Every row gives one point. A path goes straight from each point to the next, and from the last back to the first. The post is the endless flat space through its rows: a point in 2 columns, a line in 3, a plane in 4, and so on, so that a path can go around it. How many times does the path go around the post? Going back the other way cancels.

Post (1 x 2):
[[ 4 12]]
Path, 20 rows:
[[ 27 -15]
 [-13  -1]
 [-22  25]
 [  0  55]
 [ 18  30]
 [-25  49]
 [-56  -1]
 [ -9 -24]
 [-20  11]
 [-26  60]
 [ 51  50]
 [ 20  37]
 [-16  33]
 [-11  33]
 [ 17  37]
 [ 46  31]
 [ -7  29]
 [-27  19]
 [-14  -9]
 [ 51 -22]]
Times around: 0

Post (5 x 6):
[[  7  17 -35  58 -13   1]
 [-22  31  13 -54  46 -50]
 [ 27   7 -13  45  12  27]
 [  7 -10  20  36 -53  58]
 [-12  24  51  -3  22 -35]]
Path, 13 rows:
[[  5 -46 -22   9  36  -5]
 [-16  -5 -32  35   7  19]
 [-20  22  -9  44 -34  33]
 [ 15  52  20  42 -13  14]
 [ 44  18   8  25  -3   6]
 [ 11  -9  42 -12  14 -48]
 [  9 -34  18  29  51 -20]
 [  6  15  -6  44  37   9]
 [-28  50  35  29  14   1]
 [  6  58  -6 -25 -24  -8]
 [ 58  41 -36  35  17 -29]
 [  5 -28 -18 -10   3 -34]
 [-35 -38 -60 -14 -11  -3]]
Times around: 2

Post (11 x 12):
[[-21  30 -12  -7  20   0   1  59 -33 -24  33  -6]
 [ -9  15  33  12   7  -7  21  -5  -6 -35 -48 -28]
 [-24  36 -13  26  49 -27  26  13  -7  12  -7  22]
 [-25  26  -7 -32 -22   4  20  23  17  19   2 -14]
 [-21  19  13 -12  17   5  19  -1 -22 -37  30  21]
 [-29  27 -32 -26 -28 -21 -19  20 -30   8  18  -4]
 [ -5   9  13 -54   2  37 -29  -6 -12 -18 -32  20]
 [-15   3  47  16 -31  18   2 -12  10  29 -60  -3]
 [ -8  14  14  15  -3  24  39 -37 -29   7   9 -56]
 [-16  20  21 -10  22  -6 -14 -17 -12   2  21 -15]
 [-26  20 -33  18 -11  18 -20 -45  44  15   5   3]]
Path (17 x 12):
[[-26  -8  10  10  13  16   4  34  -3  -3   2  -9]
 [-14   9 -14   5   4 -25 -13  35 -13 -20  21  13]
 [  7  24  35   2  -7 -18 -16   4   7 -15  -9  24]
 [-11  -7 -10  17  -6 -24  39  -8   6 -14  10  14]
 [-22   8 -34   7  16   7  -4  -8   7 -15 -11 -28]
 [-32  27 -16 -13   4  18   5   0 -13 -11 -17 -11]
 [-26  35 -20   4  -8  -6  -2 -14   7  -6 -15  -4]
 [ -7  31  10   1  14  10   9  -5 -20 -12  13   3]
 [ -9  23   8  10  12   1  14  24  -8  -9 -15  17]
 [ -7  25  27 -15  -6  14 -29 -19   1  -1   0   6]
 [-32  48 -11  -1  10 -14   1  10 -46  29 -11  -1]
 [-24  13 -24   9  19  27   8  -7  17   3 -12 -43]
 [-20 -15   1 -14   4 -16 -11  10 -34 -20  -4 -28]
 [ 10   8  30 -23 -10   2   4   3  10  -9  17  -7]
 [ -6  46  13 -38  13 -18  24   6  21   3  -7  19]
 [-32  39  -7 -24   2   9  10 -17 -16 -15  12  -6]
 [-48  22   4  19  19   1  15  16 -36  13 -28  18]]
Times around: 1

Post:
[[ 12  22  -3  11 -22  25  -3   3 -14  14 -19  23   4 -11 -17   9   2 -17]
 [  6 -19   0 -28 -22   7  -3 -11  -4  -6   7  -2 -11 -11  15  15   7  12]
 [  7 -24   0   4   4 -22 -11 -13  19   4   7  26  24  17   2 -45   6  -1]
 [  9   2  31  26 -10  18  -2  -5 -15   9 -23  -4  10 -24  -9   0  12   3]
 [ 20  -8 -21  16  13  -8 -12   9  -1  29  25   9  12   5  10 -50 -14   3]
 [-16   7  15  22   7  21  -8  10 -13   1  -8  23   4 -11   5  25  -7  -2]
 [  6  -5  -8 -10  -5  11  33 -36   4  -1   0   0 -18 -13  25  21  30  -8]
 [ -4  23   4   2   9  23 -21   8   9  -5 -28  -1   3 -13   1  -6   3 -10]
 [  6 -14   1 -16 -13   8  20  -4  25  19  -9  -2 -33  -8  17  23  22  -3]
 [ -1  -2   8 -18  -3   7  34 -30  14   4  -7  -2 -29  -5  17   2 -13  12]
 [ -1   1  -7  -1 -11   1  18  -7  14 -15   6  -8 -40  -7  -1  18   9  25]
 [ -6  -7  12   8  -1 -15 -13 -16  16  16  46   9  24   4   5 -34  -4 -15]
 [  2  18   0  33 -32  12 -15  -3   8   5 -29   5  -1 -16  14   9  -9 -10]
 [ -4  -2   1 -12 -16  42   9 -26  12   3   4   7 -31  -3  23   6  21  21]
 [  4  -7   1  30   3  24 -27  -4 -14   0 -14   6 -17   4 -10   0  -7 -30]
 [  1  -6  -1   8   1 -18 -12  -7  -5  16   9  -6  20  42   5 -28   4  -6]
 [ -6 -12   9  11  -7 -20  -3  16  -2   0  31  15  11  23  16 -60   3 -13]]
Path, 15 rows:
[[ -2  16   6  -3  -5 -11  -8  -3  -9  -5   9   8 -19 -10   9  26 -13   6]
 [ -5 -12  18  -8  -7  -7  21 -19  -8  -3  33  -4   0  24  -2  28  30 -15]
 [ -4 -16  -1   7  16   8   5  -8  -4  -9   6   8   4  -3  14 -13 -14  -9]
 [  0 -21  -2   5  -1   9 -21  17   1  14 -27   4 -15   5  -3 -22   6   3]
 [ 13   0   2 -10  -1 -10   6 -17 -15  15 -12  -1 -12  -9   3  -1   5 -22]
 [ 13   9  14  14  -8   3  20  11   4   4  31  -7 -24   7  -6  27  28  -2]
 [ 22   1   5   6  22  34  -6   3   2  24   7  -9  25 -13  -7  17  12   5]
 [-25  10   0   9 -12  23  15 -26  23 -15   4   6 -15   1  23   5 -10   8]
 [ 22 -12  13  -5   1  22  26   7 -14  19  -2   0  11 -10  40 -16   4   0]
 [ 16  11  15   4   0  -6  16 -13   5  12  -2  -2   1 -12   1   0   8  -3]
 [-12   0  20  -6  -2   6   3 -28  20  18 -20  12 -27  -7  33  -6   6   8]
 [ -4   4  12  12  -7  -4 -26  -1  14 -21 -20 -21 -23  23  18   9  -7   3]
 [-10  -7 -14  -7  -7 -14 -18  -1  39  -5  -2   8  26   8  21  -9 -24 -14]
 [ -3   7 -27   4  16  -3   7 -12 -11  20   7   7   2  10 -12  12  -6 -35]
 [ 10  -2   2  -8   6 -12  10   5   3 -13 -13  10 -23 -37 -16   5  33  32]]
Times around: 2

Post:
[[  3   3 -13  28  31 -25 -18  42   4  15  15 -12  17 -18 -20  26 -13 -17]
 [-10  10  13  12  -9  -7   2   4   9   8  -8  -1 -17  -4  13 -10   5  17]
 [  4  -3   6  -4   0  -3  20  18  -3 -26 -18  11  -6  23  19  17  12  18]
 [-12   1 -15   1  15 -14 -17  -3  -4   0  -3 -28   8 -10   7  14  -7   7]
 [  0 -11  -2   9  -6 -48  25   7  -2  -9   1   0  -7  -4  14  31  10  10]
 [ -7   6 -32  -8  -2  18 -25   1   4   5  25  30   3 -16 -23  -3 -28   9]
 [ -2  -5   9  14 -19   5   6  -4  18   6  -9  -4   6   2  29   0  17  11]
 [ -1   8   0 -17  12 -12   3  -8   2  16  -1 -12   9  -2  -4   0  -6  27]
 [-11  13 -11  33  18  -5   1 -11   2  27  -4   5  -7   1  18  -5  -2 -13]
 [  5   8  -5  16  10  -3 -18 -10 -11   3  -8  -1   0   6   8  -8  20  12]
 [ 36 -10  28 -32   3  20  -6   1 -31 -34  15  24   0  44   0 -16 -31  -1]
 [-10   6   4   5   8 -22  -9  -4  15   6   6  -4   8  -4  -6  15   5 -11]
 [ -4   8 -16  18  23 -22   7  -1  11 -16 -10 -18  25 -27  19  -7  -1  -8]
 [-12  22   7  -1   9  -5  -5 -21  -8   4   4  -1   9   2  10   5  -8  21]
 [ -7   0 -23   1   3 -18   4   1  -9 -18 -13 -25  18 -22 -19  23  -2   5]
 [  9   3  -5 -11 -21 -18  -6  19   9   3   0  14  10  -8   2   1 -24 -13]
 [ -5  19  -3 -10  -3  -9  -5 -10   4  -9  14 -10   6  16   4  -2 -16  18]]
Path:
[[ -5  10  20  10 -14 -11  15 -14 -12   1 -15  -4   8   7  10   9  11  -4]
 [-31  32 -26   1  16  -8  -2 -32   2  21 -13 -31  32 -15  -6  32  -2   1]
 [ -2  20  10  -2  -4 -22 -12 -23  13 -21   7 -22  26 -17  14   7  -2   0]
 [-32  25 -20   4  27   7 -25 -17  26   7 -10  -7  -6  30  10  17 -22 -20]
 [  0 -14  -9  15  34 -27   3  10   0   5   3  23 -16  -4   2 -12  -1  11]
 [ -8 -21  27  19  -9 -16   5   9   6  16  17  19 -21 -17  13  -7 -11   5]
 [ 10  -8 -12   9  37  14   7  26 -12 -14   5  42   2   1  -9 -29 -15   6]
 [-30   3 -15 -16  -1   4  -4   8   3  15  -3 -23  11  -6  15  38  -8  21]
 [-37  16 -10   8   5  -1  12  14  25 -12 -26 -15  30 -38   0  60  22  10]
 [-23  24  14  -1   5  -1 -12  -6  17   4 -30 -26  23 -15  18  30   0   4]
 [  4  13 -12  11 -17  -8  41  13  37  10   4  16   7  10   6  -7 -18   6]
 [-31   5   7  -1 -31 -25   0   8  23  23   7  20  -5  -7 -11  23 -11  12]
 [ 13 -13  12  21  -9 -41  32   5  -6   0  -2  26   9 -25  16  -5  19   9]
 [ 13  -9   9 -23 -21 -33  -2   4  -6 -20   5  -3  -5  -8   1  -3  -4  -1]
 [  6  -2  -9  21  19 -11  -7  16   9  -2   3  -5  -1   4   3  14  19  -4]
 [  8  -1  11   1  11 -43 -12  18  -9   9  17  16 -29 -16  -5   7 -11  17]
 [ 21 -31 -25   1  38 -10 -12  10 -12   8  -6 -19  13 -21 -16 -13 -23  -6]
 [  1 -24 -16  18  11 -12   1 -11 -18 -16  15  -5  15  20  22  11  -8  -6]
 [-16  23 -41   7   9  -6   2 -33   1  20  14  14   0  14  28 -13   6   8]
 [ -3  30   1 -15  27  25   1  -8   3  17  -8   7  21  16   0  -3 -22 -21]
 [ -7  34 -25 -18  20 -25  -3 -14  14  -3  -5  -4  -5 -13 -11  12  -2  30]
 [  4  15  34  22  13 -21  -6 -22  -9   0   1  23   0  14 -24  -4 -10 -18]
 [ 27 -39   9  12   3 -36  17  23   1 -10  -9 -17  28 -36   0  15  -7 -14]
 [  5  -2 -10  -3   7  -1 -18  -9 -11 -17   7 -17  38  10  -6   9 -23 -18]
 [  1 -20  19  14   4 -18  22  12  -4  -7  -6  -8  -8 -12 -12   3   9  -2]
 [  1  17  -5   9  38 -28 -14  31  -4  -6  -7 -23  11 -15  20   3  13  20]
 [ 12   8 -14  13   4 -15 -26 -20  -7 -21  17  -2   8 -13  -8  -5  -6 -23]
 [-26  41 -23  -4   8  -9   1 -18   3  -4 -23  -7  -4   9  24   9 -13  24]
 [ -8  -4   1   5  -3 -27   4  11  33  -9   8 -13   9   9   2  17 -19   7]
 [-27  13   7  33  -7 -30 -29   4  -3  -1   2 -13   6 -34  -9   6   4  -6]]
Times around: 5
